Every row gives one point. The points of each table are mixes of a few directions, plus a little noise. How many directions does each table use, and how many do they share? Where both have some left over, give the other angles between the two spaces (their principal angles), to ten degrees, smallest first.

First (6 x 3):
[[-14 -19 -25]
 [-15  55 -21]
 [ 13  13  23]
 [ -7  35  -9]
 [ 30  -2  51]
 [ -8 -82 -19]]
Second (5 x 3):
[[ 12  95  28]
 [  1   8   2]
 [ -1 -13  -4]
 [ -6 -49 -14]
 [ -5 -42 -12]]
Directions: first 2, second 1, shared 1

First, 5 rows:
[[  8  26  37  18]
 [ 62 -69   9   9]
 [-44 -25 -10 -51]
 [  8  52  16  37]
 [-34  16 -53 -13]]
Second (5 x 4):
[[ 23  17  -3 -29]
 [-57 -42   8  68]
 [  4   3  -1  -5]
 [-31 -23   3  37]
 [ 60  44  -8 -71]]
Directions: first 3, second 1, shared 0; angles 90

First:
[[ 17  37  43  44 -48 -72]
 [  5  11  12  12 -13 -20]
 [ -8 -18 -21 -21  23  35]
 [ -2  -4  -5  -5   5   8]
 [-18 -39 -45 -45  50  75]
 [-14 -30 -34 -35  38  58]
 [  6  14  16  16 -18 -27]
 [ 13  28  32  32 -35 -53]
 [  1   2   2   2  -3  -4]]
Second, 7 rows:
[[-35 -71  40  42  47 -16]
 [ 14  24  14 -29  -3   7]
 [  6 -14 -41  16  13 -24]
 [  4   4   0 -24   0 -10]
 [  6 -10 -17  51  17  10]
 [-25  49   3 -30 -95  36]
 [ 31  19   0 -25  21  -5]]
Directions: first 1, second 4, shared 0; angles 80

First:
[[  3 -17  -3 -28   5  -5   0 -11]
 [ -1 -23   4 -21   2   4   2 -14]
 [ 11  16 -20 -19   7 -26  -6   9]
 [ 11  17 -19 -17   7 -26  -6  10]
 [  1  -2  -1  -4   1  -1   0  -1]
 [-14  45  19  95 -18  29   3  28]
 [-11 -36  20  -5  -4  26   7 -21]]
Second, 8 rows:
[[ 10  39 -20  10   3 -25  -7  23]
 [ -4 -29   9 -19   0  11   4 -17]
 [-14 -69  28 -33  -2  34  11 -42]
 [  4   6  -6  -5   2  -8  -2   3]
 [ -9 -19  16   7  -5  20   5 -11]
 [  9  34 -18   8   3 -23  -7  21]
 [-10 -14  17  16  -6  22   6  -8]
 [ 13  52 -25  15   4 -32 -10  31]]
Directions: first 2, second 2, shared 2

First (9 x 9):
[[ 68  -3 -19  -7  44   9  34  -8   2]
 [-15 -26  26  -1 -17 -13 -14 -12  25]
 [ -2  18  10 -14   0  -3 -13  11 -22]
 [-50  18   2   6 -28  -1 -23  14 -17]
 [-43  14 -29  24 -20  12   1   8  -4]
 [ 95  16  48 -63  52 -21  -9  10 -37]
 [ -2  11  11 -10  -2  -5 -12   8 -14]
 [-38 -10 -27  32 -20  12  10  -6  20]
 [-11 -38 -24  34  -8  10  25 -25  49]]
Second, 8 rows:
[[ 10 -45   9  11  -2  -5  11 -27  47]
 [ 10 -48   9  12  -2  -5  12 -28  51]
 [ -2  10  -2  -2   0   1  -2   6 -10]
 [-19  87 -17 -21   4   9 -22  52 -91]
 [-10  46  -9 -11   2   5 -12  27 -48]
 [  6 -27   5   7  -1  -3   7 -16  28]
 [ 10 -49  10  12  -2  -5  12 -29  51]
 [ -6  26  -5  -6   1   3  -7  16 -28]]
Directions: first 3, second 1, shared 1

First (9 x 11):
[[ -8  -3  -8  -7   1  11   2  -3   4   9   6]
 [ -5  -2  -5  -4   1   7   1  -2   3   5   3]
 [ 17   7  19  15  -3 -25  -4   6  -9 -19 -13]
 [-22  -8 -23 -18   3  29   5  -7  10  23  15]
 [ -3  -1  -4  -3   0   5   1  -1   2   4   3]
 [ 69  26  75  58 -10 -95 -16  24 -35 -74 -48]
 [-10  -4 -11  -9   1  14   2  -4   6  11   7]
 [-19  -7 -20 -16   2  25   4  -6   9  19  13]
 [-20  -8 -22 -17   3  28   4  -7  10  21  14]]
Second (8 x 11):
[[ 17  10  11  -9  -5 -35 -13  14  23 -17 -21]
 [ 22   6  16  12  -5  -4 -30 -27 -26  13 -22]
 [-31 -12 -18  -1  10  11  51  39  18 -18  39]
 [ -1 -10 -16 -12  11  12 -25  -8  -5  59  13]
 [-50   0 -24 -13 -16  60  60 -14  23 -60   9]
 [ 11  -2   6  11   6  -7 -12  -1 -18  20   3]
 [ 13   7  10   1  -7  -6 -16 -15  -4  -6 -20]
 [ 22   2  15  12   6 -31 -15  13 -10  10  -3]]
Directions: first 1, second 4, shared 1

First (8 x 12):
[[ 94  29  11  41 -56 -10 -53  25 -88 -12  12 -48]
 [ 25   8   4  11 -15  -3 -13   8 -23  -4   3 -13]
 [-68 -21  -8 -29  41   7  38 -19  65   9  -8  34]
 [-42 -13  -5 -19  25   5  24 -12  39   5  -6  22]
 [ 46  16   6  20 -27  -5 -26  12 -42  -7   6 -24]
 [-36 -11  -4 -16  22   3  20  -9  33   5  -4  17]
 [-87 -27 -10 -38  52   8  48 -24  81  11 -11  44]
 [ 68  22   8  30 -41  -7 -38  18 -65  -7   9 -35]]
Second, 9 rows:
[[-26   5 -41  20  -5  39  -6   2 -12  16  13 -10]
 [ 16  37 -10 -81  61  94  -2  29 -31  15 -22 -43]
 [-34  -1 -54  41  -8  58  -7   1 -12  32   2 -25]
 [ 23 -17  46   4  -9 -65   8  -9  22 -18 -13  20]
 [-15  32 -24 -53  -1   5 -12   6 -29 -32  66  33]
 [ 28 -41  55  53 -10 -57  15 -14  42  12 -61  -9]
 [ 11 -36  43  53 -38 -95   9 -22  37 -16  -9  31]
 [-30  27 -51 -22   1  47 -13   8 -31  -2  47   5]
 [ 26  -7  39 -14  10 -26   8   0  13  -7 -24   0]]
Directions: first 1, second 3, shared 0; angles 90

First, 10 rows:
[[-12  22 -30  12  -2  21   2  -7  15 -21 -14 -11]
 [-26  23   4  47  13  42   1   5  22 -10 -34 -12]
 [  0  -9  22 -26   6 -18 -10   7  -7  31  40  -7]
 [  3  -1 -25  75 -76 -45  22 -20 -19  12   4  21]
 [ 14 -28  34   8 -26 -46   2   3 -27  40  32  17]
 [  2   8 -21 -27   8   3  -4  -4   5  -9  10 -10]
 [ 17 -24  39 -77  51   6 -15  17  -5   3  10   1]
 [ -1  14 -21 -85  46  21 -21   5  17 -15  23 -28]
 [  4  -6   8  17  13  23   7   2   2 -25 -48  13]
 [ -2   3  -9  60 -35  -8  16  -9  -4  -5 -23  13]]
Second, 8 rows:
[[  7  -5   2 -42  12  -8  -9   2  -3   6  24  -5]
 [-11   9  -2  66 -19  13  14  -4   5 -10 -37   9]
 [ 15 -12   2 -95  28 -19 -19   6  -5  14  55 -14]
 [  2  -1   0 -11   3  -2  -3   1   0   1   7  -2]
 [-14  13  -2  94 -28  18  20  -6   6 -14 -53  13]
 [  9  -7   1 -60  17 -11 -13   3  -4   8  33  -8]
 [-14  11  -2  91 -27  18  19  -6   5 -14 -51  13]
 [  7  -5   1 -44  13  -9  -9   3  -2   7  24  -7]]
Directions: first 4, second 1, shared 1

First (10 x 14):
[[  3   3   9 -18  -4 -18   7  -3   2  -4  -8  -5  13  23]
 [ -8  -7 -26  -6   3 -11   3 -15  15  19 -20 -13  11   9]
 [ 14  20  65 -19 -11 -19  13  27 -24 -43  29   6   8  25]
 [ -8  12  28  51   1  22  13  46 -27 -24  63 -17 -15 -45]
 [-30 -22 -87  29  13   4   3 -25  35  60 -30 -42  10 -24]
 [-27 -14 -62  55  14  24   3   0  14  39   7 -35  -7 -52]
 [ 10  -4   1  24   3  47 -26   3 -12  -8  14  40 -40 -43]
 [ -1 -11 -36 -42   1 -30  -2 -40  31  29 -57  -6  25  43]
 [ 14  21  63 -38 -14 -41  20  18 -16 -41  14  -4  25  50]
 [ 34   3  41 -36  -7  21 -33 -12 -15 -30 -12  73 -30  13]]
Second (10 x 14):
[[  0   0  -1   0   1   1  -1  -1   1   0  -1   1  -2  -2]
 [  4  -9 -17  -3   3  15 -18 -15   7   9 -18  21 -14  -8]
 [  0  -2  -5  -1   2   3  -4  -4   1   2  -2   4  -3  -1]
 [ -6   8  16   2  -3 -17  17  16  -6 -10  18 -21  15   7]
 [ -6   9  17   2  -2 -18  19  18  -7 -12  18 -23  15   9]
 [ 13 -22 -46  -7   8  44 -46 -44  16  28 -47  60 -39 -23]
 [ 18 -29 -58  -9  10  59 -59 -59  22  36 -61  79 -50 -29]
 [  5  -6 -14  -1   2  14 -15 -15   5   8 -15  20 -12  -7]
 [ -9  16  34   4  -4 -33  33  32 -13 -20  34 -45  29  17]
 [-20  37  73  11 -12 -71  73  71 -27 -45  74 -95  60  36]]
Directions: first 3, second 1, shared 1
